Each row is a point. The last column is the point's height on a tilted bowl or saddle (a function of degree 2), plus a little noise. Count its main directions that bend up, bend down and stay straight.

Points (10 x 3):
[[ 0.09  0.59  0.42]
 [ 0.17 -0.19  0.06]
 [-0.01  0.00 -0.02]
 [ 0.18  0.02  0.06]
 [ 0.67  0.53  0.83]
 [-0.52 -0.66  0.34]
 [-0.39  0.06  0.03]
 [ 0.43  0.08  0.27]
 [-0.11 -0.15 -0.04]
 [ 0.61 -0.50  0.62]]
Directions: 2 up, 0 down, 0 straight

Points, 15 rows:
[[-0.40  0.46 -0.44 -0.56]
 [ 0.52  0.71  0.21 -0.71]
 [-0.14  0.28 -0.35 -0.29]
 [ 0.06  0.31 -0.21 -0.25]
 [-0.05  0.41 -0.56 -0.43]
 [ 0.09  0.39  0.55 -0.47]
 [ 0.13 -0.07 -0.11 -0.01]
 [-0.11  0.34  0.11 -0.31]
 [-0.42 -0.04 -0.43 -0.24]
 [-0.13 -0.10  0.23 -0.11]
 [-0.91 -0.58  0.33 -0.60]
 [-0.18  0.28  0.50 -0.41]
 [-0.28 -0.95  0.54 -0.32]
 [ 0.27 -0.36 -0.33  0.08]
 [ 0.01  0.00  0.06 -0.08]]
Directions: 0 up, 3 down, 0 straight

Points (48 x 7):
[[-0.02  0.05 -0.46 -0.01  0.68  0.27 -0.09]
 [-0.15  0.02  0.32 -0.57  0.50 -0.83 -0.07]
 [-0.12 -0.05 -0.25  0.32  0.02 -0.14 -0.01]
 [ 0.13  0.37  0.10 -0.33  0.49 -0.20 -0.08]
 [-0.44 -0.86 -0.50  0.28 -0.17 -0.35 -0.11]
 [-0.82 -0.23  0.08  0.04  0.52 -0.06 -0.03]
 [ 0.00  0.60  0.54 -0.88 -0.61 -0.31  0.44]
 [ 0.34 -1.15  0.03  0.11  0.04  0.74 -0.85]
 [ 0.46  0.04  0.69 -0.19  0.07  0.56 -0.26]
 [ 0.19  0.04 -0.30 -0.11 -0.41  0.10 -0.24]
 [-0.20  0.20  0.30 -0.12 -0.30  0.29  0.14]
 [ 0.35 -0.02  0.44  0.11  0.25  0.48 -0.14]
 [ 0.45  0.65  0.26 -0.17 -0.20  0.39  0.23]
 [ 0.08  0.00 -0.19 -0.31  0.37  0.76 -0.07]
 [-0.06  0.31 -0.01 -0.06 -0.31  0.01  0.12]
 [-0.38 -0.12 -0.17 -0.12 -0.58  0.20 -0.33]
 [-0.32  0.25  0.40  0.57 -0.08 -0.40  0.08]
 [ 0.45 -0.57  0.38  0.20  0.22 -0.06 -0.30]
 [-0.63 -0.37  0.05  0.36 -0.30  0.04 -0.31]
 [ 0.33 -0.27  0.10 -0.07  0.66  0.24 -0.06]
 [-0.19 -0.02 -0.52  0.16  0.09 -0.32 -0.08]
 [ 0.03 -0.37  0.25 -1.01 -0.49  0.26 -0.79]
 [ 0.12  0.05  0.42 -0.63 -0.94 -0.02 -0.13]
 [ 0.30 -0.06 -0.34 -0.67 -0.41 -0.01 -0.73]
 [-0.38  0.37 -0.39  0.00  0.11 -0.88 -0.07]
 [-0.26 -0.01 -0.23  0.05 -0.12  0.67 -0.31]
 [-0.23 -0.19 -0.67 -0.01  0.02  0.10 -0.40]
 [ 0.10  0.14  0.11 -0.20  0.03 -0.15  0.04]
 [ 0.61 -0.61  0.33 -0.56  0.26  0.05 -0.79]
 [-0.16  0.29 -0.12 -0.16 -0.37  0.12 -0.01]
 [-0.58 -0.48 -0.44 -0.19  0.50 -0.40  0.10]
 [-0.62 -0.24  0.11 -0.39  0.00  0.40 -0.08]
 [-0.53  0.15 -0.32  0.40 -0.42  0.28 -0.39]
 [-0.56 -0.14 -0.19 -0.03  0.09  0.04 -0.12]
 [ 0.03 -0.28  0.14 -0.18  0.36 -0.13 -0.02]
 [ 0.69 -0.82  0.74 -0.19 -0.26  0.08 -1.30]
 [ 0.45  0.22 -0.22  0.37  0.31 -0.37  0.06]
 [-0.23  0.43  0.07  0.38  0.35 -0.04 -0.09]
 [-1.25 -0.42 -0.33 -0.36  0.16 -0.43 -0.20]
 [ 1.24 -0.16  0.32 -0.16 -0.26  0.19 -0.90]
 [-0.10 -0.44 -0.20  0.64 -0.44  0.27 -0.33]
 [-0.12  0.28 -0.24 -0.17  0.11 -0.46 -0.03]
 [ 0.26  0.18  0.20  0.28 -0.19  0.05  0.15]
 [-0.24 -0.29  0.09 -0.16 -0.37  0.21 -0.25]
 [-0.21 -0.37 -0.53 -0.19  0.15  0.19 -0.30]
 [ 0.09 -0.05 -0.01 -0.74 -0.27 -0.46 -0.31]
 [ 0.24  0.04 -0.08 -0.39 -0.84  0.47 -0.49]
 [-0.21 -0.49 -0.62 -0.18  0.91 -0.22  0.26]]
Directions: 2 up, 3 down, 1 straight

Points, 67 rows:
[[ 0.20  0.53 -0.35 -0.25  0.61 -0.11  0.37 -0.34 -0.49]
 [ 0.09  0.05 -0.16 -0.67 -0.31  0.48  0.51 -0.26 -0.19]
 [ 0.52  0.07 -0.57 -0.35 -0.45  0.32 -0.90  0.07 -0.60]
 [-0.13 -0.13  0.51 -0.26 -0.81 -0.13  0.46 -0.72 -0.45]
 [ 0.38 -0.20 -0.14  0.25  0.14  0.54  0.15  0.19 -0.16]
 [ 0.13 -0.86  0.71 -0.18  0.11 -0.37  0.10  0.15 -0.16]
 [ 0.08  0.50  0.04 -0.09 -0.05  0.52  0.43 -0.69 -0.14]
 [ 0.30  0.67 -0.04  0.19 -0.53 -1.02 -0.38  0.25 -0.54]
 [-0.16 -0.84  0.04 -0.36  0.65 -0.36 -0.01 -0.78  0.29]
 [-0.53 -0.36  0.45  0.25  0.31 -0.44 -0.04  0.47 -0.20]
 [-0.12  0.38  0.55  0.11 -0.35  0.71 -0.21  0.23 -0.05]
 [ 0.48 -0.04 -0.24 -0.37  0.36  0.60  0.40 -0.11 -0.25]
 [ 0.18 -0.44  0.06 -0.28 -0.01  0.28  0.26 -0.20  0.12]
 [-0.29 -0.17 -0.09  0.19  0.05  0.06 -0.30 -0.46  0.17]
 [-0.53  0.10 -0.48 -0.16  0.40 -0.25  0.09 -0.21 -0.10]
 [-0.04  0.21  0.09 -0.31  1.08 -0.09  0.22  0.55 -0.05]
 [-0.16 -0.17 -0.37 -0.19  0.19  0.58  0.05 -0.22  0.18]
 [ 0.02  0.30  0.36 -0.02  0.40  0.40 -0.11  0.89 -0.26]
 [ 0.06  0.10  0.42  0.21  0.14 -0.08 -0.17 -0.77 -0.19]
 [-0.27 -0.25  0.36 -0.05 -1.03  0.03 -0.22 -0.41 -0.29]
 [ 0.15  0.11  0.76 -0.88  0.53  0.73  0.78  0.56  0.07]
 [-0.12 -0.78 -0.20  0.15  0.46  0.22  0.44 -0.09  0.26]
 [ 0.22  0.56 -0.35 -0.24  0.71  0.23  0.05 -0.27 -0.47]
 [-0.50 -0.07 -0.36 -0.14  0.56 -0.21  0.37 -0.29 -0.13]
 [ 0.17 -0.07  0.83 -0.20 -0.54 -0.43 -0.62 -0.65 -0.60]
 [ 0.42  0.02  0.16 -0.45 -0.18 -0.23  0.26 -0.42 -0.44]
 [-0.24  0.65 -0.16  0.54 -0.48 -0.21  0.30  0.60 -0.31]
 [-0.41  0.09 -0.04 -0.80  0.73  0.51  0.35  0.35  0.05]
 [ 0.06 -0.60  0.19 -0.20 -0.12  0.57 -0.24 -0.11  0.48]
 [-0.34 -0.19 -0.55  0.47 -0.53 -0.57  0.02  0.36 -0.39]
 [ 0.54  0.15 -0.05 -0.39  0.21  0.09 -0.39 -0.25 -0.26]
 [-0.14  0.18 -0.63  0.10  0.24 -0.35 -0.24 -0.46 -0.09]
 [-0.58  0.24 -0.16 -0.04  0.21  0.31 -0.50  0.08 -0.11]
 [-0.58 -0.35  0.32  0.05  0.09 -0.46 -0.16 -0.10 -0.18]
 [-0.33  0.22 -0.13  0.28  0.02  0.17 -0.35 -0.14 -0.04]
 [-0.39 -0.21 -0.34 -0.03 -0.12  0.00  0.07 -0.27 -0.01]
 [ 0.12 -0.07  0.09 -0.35  0.02  0.19 -0.22  0.40 -0.02]
 [ 0.31 -0.06  0.35  0.07  0.02  0.57 -0.17  0.15 -0.08]
 [-0.39 -0.12 -0.43 -0.05  0.34  0.44 -0.17  0.35  0.00]
 [ 0.65 -0.23  0.07 -0.17 -0.43 -0.10  1.04 -0.24 -1.29]
 [-0.10  0.38 -0.07 -0.18 -0.01 -0.33 -0.63 -0.39 -0.33]
 [ 0.46  0.36  0.17  0.42  0.15  0.66 -0.52  0.56 -0.70]
 [ 0.18 -0.32 -0.07 -0.18  0.26  0.06 -0.35 -1.03  0.32]
 [-0.26  0.31  0.13  0.30 -0.44  0.43 -0.32  0.08 -0.17]
 [ 0.82  0.34 -0.57 -0.13 -0.18 -0.29  0.18 -0.84 -0.95]
 [ 0.09 -0.65  0.07  0.40 -0.34  0.69  0.28 -0.42  0.14]
 [ 0.11 -0.06 -0.65 -0.30  0.02  0.25  0.15 -0.04 -0.14]
 [ 0.08 -0.07  0.32  0.22 -0.35  0.40  0.25  0.23 -0.33]
 [-0.52  0.24 -0.16 -0.05 -0.05 -0.71  0.05 -0.30 -0.32]
 [ 0.28  0.30 -0.11 -0.33  0.20  0.72  0.30  0.71 -0.44]
 [ 0.14 -0.15  0.26  0.04  0.44 -0.27 -0.37  0.03 -0.05]
 [ 0.03 -0.22 -0.01  0.07  0.29  0.03 -0.71 -0.52  0.22]
 [ 0.22  0.38 -0.70 -0.44  0.40 -0.52 -0.44  0.09 -0.28]
 [-0.41 -0.04 -0.08 -0.93  0.15  0.11  0.28  0.01  0.11]
 [ 0.71  0.30 -0.16  0.35 -0.42 -0.06  0.37 -0.41 -0.82]
 [ 0.69  0.81  0.45 -0.02  0.23 -0.01 -0.24  0.53 -0.68]
 [ 0.38  0.41 -0.58 -0.68  0.77 -0.18  0.35 -0.07 -0.56]
 [-0.32 -0.41 -0.64 -0.46  0.06 -0.25  0.45  0.38 -0.10]
 [-0.30  0.82 -0.25  0.00  0.02  0.49 -0.37  0.32 -0.30]
 [-0.07 -0.45 -0.36 -0.07 -0.02 -0.32 -0.41  0.41  0.15]
 [-0.16 -0.10 -0.30 -0.79  0.23 -0.08 -0.23 -0.59 -0.06]
 [-0.22 -0.19 -0.13  0.14 -0.15  0.79 -0.10 -0.04  0.12]
 [-0.33 -0.21 -0.25 -0.27 -0.40 -0.36 -0.46 -0.67 -0.20]
 [-0.09 -0.15 -0.17 -0.06 -0.82 -0.51  0.15 -0.20 -0.71]
 [ 0.39  0.21 -0.11  0.65 -0.01 -0.11  0.23 -0.23 -0.40]
 [ 0.38  0.28  0.21 -0.46  0.17 -0.37  0.03 -0.61 -0.56]
 [ 0.03  0.55 -0.13  0.26  0.02 -0.07  0.34 -0.31 -0.31]]
Directions: 2 up, 5 down, 1 straight
